Every row gives one point. Each copy is the shape, with its points in the same order, stretched, turned, moved and blurred by noise. Is it also mirrored, or only turned?

Shape (9 x 3)
.39; .14; -.20
.17; .48; .36
-.30; .12; .08
.32; -.34; -.04
.14; .67; .05
.04; -.20; .18
-.24; -.66; .58
.27; -.23; .20
.07; .02; -.06
Copy 1 (9 x 3)
.44; .06; -.07
.21; .20; .52
-.18; -.12; .15
.17; .28; -.30
.38; -.13; .50
-.15; .24; -.09
-.72; .53; -.13
.06; .41; -.03
.09; -.01; -.04
Copy 1 is: mirrored
Copy 2 (9 x 3)
.25; .43; .05
-.26; .55; .56
-.50; .10; .05
.30; -.10; .12
-.27; .81; .28
-.10; -.13; .23
-.30; -.79; .44
.15; -.06; .35
-.06; .16; .07
Copy 2 is: only turned

Shape (9 x 6)
.07; -.28; -.30; .29; .02; .01
-.51; -.13; -.20; -.33; -.15; .30
-.62; .30; .42; -.18; -.18; -.02
-.26; -.05; .17; .54; -.33; .10
-.16; .37; -.01; .43; -.19; .27
-.07; .05; .09; .09; -.44; .02
.52; .27; -.15; -.43; .06; -.07
.51; -.27; .00; .24; -.94; -.09
-.08; -.62; .43; -.05; -.18; .28
Copy 1 (9 x 6)
.15; -.59; -.02; -.05; .02; .13
-.48; -.27; -.24; -.15; -.17; .49
-.56; .19; .17; -.18; -.54; .03
-.06; -.30; .54; .01; -.43; .29
.16; -.07; .39; -.27; -.33; .39
.07; -.12; .06; .13; -.46; .14
.39; .30; -.45; -.12; .08; -.08
.67; -.44; -.10; .50; -.62; .21
-.38; -.29; .03; .66; -.08; .27
Copy 1 is: mirrored
Copy 2 (9 x 6)
.22; -.25; -.39; .24; .06; .07
.16; .11; .51; .35; .17; .19
-.47; .27; .52; -.10; .16; -.27
-.52; -.16; -.15; .28; -.14; -.08
-.39; .29; -.26; .23; -.23; .12
-.14; -.08; .07; .05; -.32; -.11
.62; .20; -.10; -.50; -.21; .14
.10; -.62; -.05; -.01; -.94; -.10
-.17; -.62; .28; -.13; .13; .29
Copy 2 is: mirrored

Shape (12 x 8)
-.05; -.39; .08; .10; -.89; .09; -.21; .11
.56; .01; -.25; -.14; .24; .04; .34; .31
.14; .27; -.12; -.63; .15; .30; .24; .43
.15; -.14; .13; -.41; .26; .08; .71; .07
.49; .15; .12; -.29; .41; .19; .41; .19
-.40; -.28; -.03; .16; -.41; .05; -.21; .13
.17; .24; -.29; -.26; .10; .03; .53; -.09
-.15; .14; .23; .07; -.27; .46; -.23; .01
.54; .08; .00; -.46; -.09; -.13; .30; -.07
.26; -.81; -.30; -.26; -.33; -.10; -.23; -.46
-.28; -.02; .11; .15; -.46; -.01; -.39; .03
.45; -.10; -.27; -.21; -.14; .37; .36; -.04
Copy 1 (12 x 8)
-.33; .29; .42; -.17; -.92; -.12; -.09; -.09
.71; .06; -.27; -.21; .07; .10; .15; .26
.04; .13; -.39; -.55; .38; .26; .15; .39
.23; -.19; -.05; -.37; .39; .08; .61; -.01
.51; -.07; -.01; -.28; .46; .24; .19; .30
-.45; .13; .11; .12; -.48; -.31; -.19; -.05
.35; .30; -.30; -.20; .34; .21; .28; -.21
-.46; .19; .36; .11; -.05; .18; -.28; .18
.52; .16; .10; -.66; .09; .23; .15; -.18
.21; -.42; .06; -.34; -.79; .25; -.13; -.65
-.40; .29; .32; .02; -.31; -.24; -.45; -.10
.33; .11; -.13; -.21; -.18; .53; .29; .02
Copy 1 is: only turned
Copy 2 (12 x 8)
-.38; -.45; -.34; .03; -.83; .12; .02; .31
.46; -.05; -.52; -.15; .44; .09; .21; .14
.08; -.02; -.27; -.51; .52; .35; .00; .69
.20; -.08; .09; -.53; .47; .21; .35; -.05
.63; .09; -.10; -.33; .45; .26; .22; .24
-.55; -.20; -.09; .24; -.34; .07; -.05; .30
.03; .35; -.36; -.43; .38; .20; .17; -.06
-.14; .09; .00; .07; -.41; .49; -.07; .53
.44; .02; -.38; -.62; .02; -.01; -.02; .04
-.07; -.66; -.43; -.13; -.39; .06; -.43; -.53
-.37; .01; -.09; .19; -.56; .02; -.20; .41
.22; -.13; -.58; -.32; .05; .51; .18; -.01
Copy 2 is: only turned

Shape (12 x 9)
-.04; .63; .44; .32; -.14; .32; -.19; -.24; -.18
-.34; .30; -.06; -.09; .26; .49; .20; -.25; -.38
.22; .32; .13; -.38; .29; -.14; -.31; .07; .38
-.42; -.09; -.16; -.25; .00; .07; .12; -.41; -.35
-.15; -.22; .05; -.25; .01; .08; .06; -.16; -.19
-.09; -.07; -.08; -.52; -.16; -.02; .09; .19; -.24
-.32; .36; .38; .55; .20; .51; -.30; -.31; -.50
.43; .44; .11; -.15; .32; .04; -.43; .17; -.05
.44; -.13; .38; -.26; -.07; .04; .39; .10; -.07
.41; -.04; .21; -.02; -.24; .40; -.01; .09; .16
.18; -.10; -.02; -.04; -.11; -.21; .20; .31; .23
-.04; -.11; -.41; -.03; -.21; -.18; .20; -.40; -.22
Copy 1 (12 x 9)
-.39; .41; .53; -.21; .00; -.11; .56; .00; -.26
-.65; -.22; .20; -.30; .20; .42; .38; -.08; -.27
.40; .41; -.01; -.31; .26; .07; -.07; -.30; .26
-.54; -.54; -.11; -.02; -.10; .14; .01; -.36; -.11
-.28; -.38; -.01; -.11; -.04; .08; -.12; -.09; .07
.00; -.41; -.33; -.20; -.08; .06; -.02; .10; .09
-.94; .29; .60; -.16; -.09; .16; .26; .04; -.25
.25; .56; .05; -.32; .25; .09; -.07; .10; -.10
.32; -.31; .29; -.16; .34; -.18; .05; .31; .03
.31; .04; .51; .03; -.06; .16; .21; .27; .06
.28; -.03; -.18; .22; .31; .02; .13; .18; .31
-.09; -.44; -.18; .42; .00; .10; .13; -.28; -.26
Copy 1 is: only turned
Copy 2 (12 x 9)
.06; .18; .50; .44; -.26; .42; .07; -.15; .07
-.19; -.13; .42; .59; .36; -.05; .41; -.30; -.28
.75; .43; .17; .00; .48; -.07; -.12; .02; .31
-.12; -.09; .14; .24; .24; -.48; .33; -.52; -.21
.21; -.13; .08; .27; .14; -.50; .18; -.26; -.10
.24; .03; -.17; .40; .22; -.66; -.09; -.08; -.14
-.24; -.25; .80; .23; -.27; .43; .31; -.18; -.36
.72; .24; .16; .06; .28; .27; -.15; .12; -.14
.80; -.02; -.19; .56; .04; -.44; .31; .26; .03
.65; -.29; -.06; .41; -.04; .18; -.07; -.07; .29
.48; .07; -.41; .16; .22; -.22; .21; .23; .40
.01; .00; -.40; .14; .02; -.17; .45; -.62; -.10
Copy 2 is: mirrored
